Rows are points. Examples show where two turns around zero, p and q, send a point. Write where each new point lands after one turn and then the other. Backwards means that the second turn is done in reverse. Each puzzle has new turns, and all numbers are rounded.
In the rows, 128 means zero.

Turn p:
[118 145] => [109 133]
[129  71] => [170  89]
[151 145] => [132 156]
[115 150] => [103 134]
Turn q:
[133 140] => [122 139]
[109 125] => [118 111]
[126 151] => [109 141]
[162 153] => [130 170]
[110  72] => [160  79]
Where do these land?
p, then q backwards: [137 167] => [140 166]
q, then p: [153 124] => [129 153]
q, then p: [92 83] => [177  97]
q, then p: [144 146] => [108 142]
q, then p: [114 120] => [138 115]

Turn p:
[ 57 123 105 153] => [ 63 164 142 106]
[156 160 167 102] => [186 118 149 119]
[158 118 132 100] => [154 101 108 125]
[142 116 144 152] => [125 115 142 156]
[106 113 120 138] => [ 99 130 129 125]
[148 138 101 123] => [141 141  99 136]
Turn q:
[131 138  91 114] => [129 152  95 130]
[123 139 140 155] => [142 131 153 141]
[137 153 141  96] => [ 99 151 134 105]
[149 106 129 204] => [202 104 152 140]
[ 68 123 113  95] => [ 78 122 102 169]
[148 124 148 112] => [119 122 136  98]
[141 114 134 120] => [128 116 124 111]
Where do these land?
q, then p: [ 84 117 119 121] => [ 87 142 135 145]
q, then p: [121 152 116 130] => [137 152 138 134]
q, then p backwards: [122  83 120 122] => [150  92 126 108]
p, then q: [155 127 182 162] => [158  89 175 114]
q, then p: [119 130  82 119] => [121 165 102 143]
p, then q: [167 159 150 115] => [160 132 135  83]

Turn p:
[139 136 166 118 120 116] => [125 128 168 138 119 118]
[ 98  91  74  94 152 114] => [ 96 139  88  63 132 141]
[172 173  96 118  98 152] => [188 110 126 133  93 166]
[ 89 112  84 116 161 106] => [ 98 162  86  89 134 136]
[117 139 168 153 131 118] => [117 143 147 165 136 107]
[135 131 117 133  89 141] => [137  97 117 142 106 135]
[159 117 164 162 128 127] => [148 116 149 151 144  86]
[115 125 155 128 145 149] => [115 129 144 141 159 135]
Turn q:
[117 127 148 145 163 125] => [108 135 166 131 128 141]
[142 124 160  94 119 155] => [153 108 132  87 108 139]
[157 152 158 192  87  83] => [113 125 139 178  67  69]
[100 144  99 127 118 138] => [124 162 102 124 142 128]
[115 134 107 116 167  99] => [134 142 152 145 173 130]
[127  96 117 117  84 137] => [120 102  84 108 129 113]
[137 119 107 105 158 159] => [143 123 122 121 149 175]
Where do these land?
q, then p: [138  96 114 103 150 108] => [127 133 132 106 172 109]
q, then p: [145 105 151 127 140  93] => [104 123 144 125 143  88]
q, then p: [162 174 107 111 129 155] => [190 103 125 138 120 136]
p, then q backwards: [169 142 142 121  91  93] => [159 154 179 134 113 115]
p, then q: [128 110 166 105 127 113] => [117 127 159  97 127 105]
p, then q: [ 93 109 125 105 154  91] => [145 173 135  98 153 110]
q, then p: [110 147 101 143 116 172] => [146 130 100 139 113 176]
p, then q: [109 140 140 177 129 147] => [ 97 143 134 173 126 140]
p, then q backwards: [ 97 128 106 161 116 181] => [154  97  67 135 128 139]

Turn p:
[ 85 128 122 149  88 119 116 147 109] => [ 72 143 112 142 113 137 107 144 128]
[130 150 101 117 108 122 141 138 146] => [123 141 113 107 107 100 139 138 137]
[155 125 128 129 113 131 162 158 124] => [143 123 117 138 120 108 144 167 109]
[103  87 125 126 159 157 125 127 111] => [117  99 146 123 153 174 136 140 138]
[116 134 132  93 107 115 108 126 127] => [114 138 146 103 106 124 105 121 116]
[140 159 148 103 115  92 161 139 159] => [153 165 152 130 102  80 130 140 130]
[108 162 141 155 151 138 130 104 115] => [135 166 114 143 147 157 134 106 143]
[158 142 109 129 163 123  88 116 108] => [143 119 107 103 171 125 110  95 118]
[156 103 131 104 140 153 130  97 123] => [153  98 144 113 128 146 151 109 106]
[110 122 153 154 132  92 161  99 154] => [122 149 162 176 127 110 151 110 150]
[149  95 119 148 132 167  86 157 131] => [135  66  96 129 133 148 101 138 133]
Turn q:
[136 121 110 104 108 131 117 138 120] => [123 146 129 116 116 127 120 156 114]
[140 194 139 118 114 118 140 147 113] => [124 175 161 153 167 121 143 134 130]
[119 136 151 119 119 141 112 121 172] => [122 138 136 110 108 136 144 118 172]
[123 129 146 116 113 142 162 129 113] => [114 123 145 114 144 129 158 129 107]
[148 112 134 133 158 125 117 140 109] => [153 109 120 122 151 130 104 138 127]
[ 38 121 124 145 225 129 124 118 114] => [ 66  41 106 166 156 119  84 106 166]
[146 112 116 134 107 116 133 142 173] => [153 141 105 132  95 136 157 141 138]
[137 115 125 152  96 132 116 131 121] => [152 129 146 128  99 122 126 127 110]
[148 126 107 134 131 144 134 108 122] => [131 135 120 126 125 154 116 115 105]
[146 113 127 124 111 101 125 107 122] => [143 144 110 112 120 105 127 118 110]
Where do these land?
q, then p: [119 133 125  75  95  79 138 127 139] => [106 184 130 107 136  86 132 153 142]
q, then p: [144  97 137 141 132 146 124 149 111] => [143  95 135 127 132 131 117 144 100]
q, then p backwards: [136 115  96 155 137 147 116 134 135] => [130 121 161 135 113 158 112 136 130]
p, then q: [186 112 145 131 153  90 106 113 126] => [165 116  96 109 153 103  91  95 117]
q, then p: [105 172 141 118  96  92 144 144 146] => [130 180 132 163 131  98 142 137 154]
q, then p: [117 129 111 141 138 151 121 123  88] => [115 116 131 139 141 162  99 118 116]
q, then p: [111 107 129 154 144 140 143 114 126] => [109 100 140 137 129 144 147 117 118]
q, then p backwards: [ 97 167 143  81 132 100 135 148 162] => [ 84 140  87 159 139 103 166 140 143]
q, then p backwards: [116 124 137 143 122 163 104 114 132] => [110 113 141 104 123 135 105 113 148]
q, then p backwards: [148 123 116 140 130 172 148 115 115] => [126 112 147 112 129 155 114 106  94]
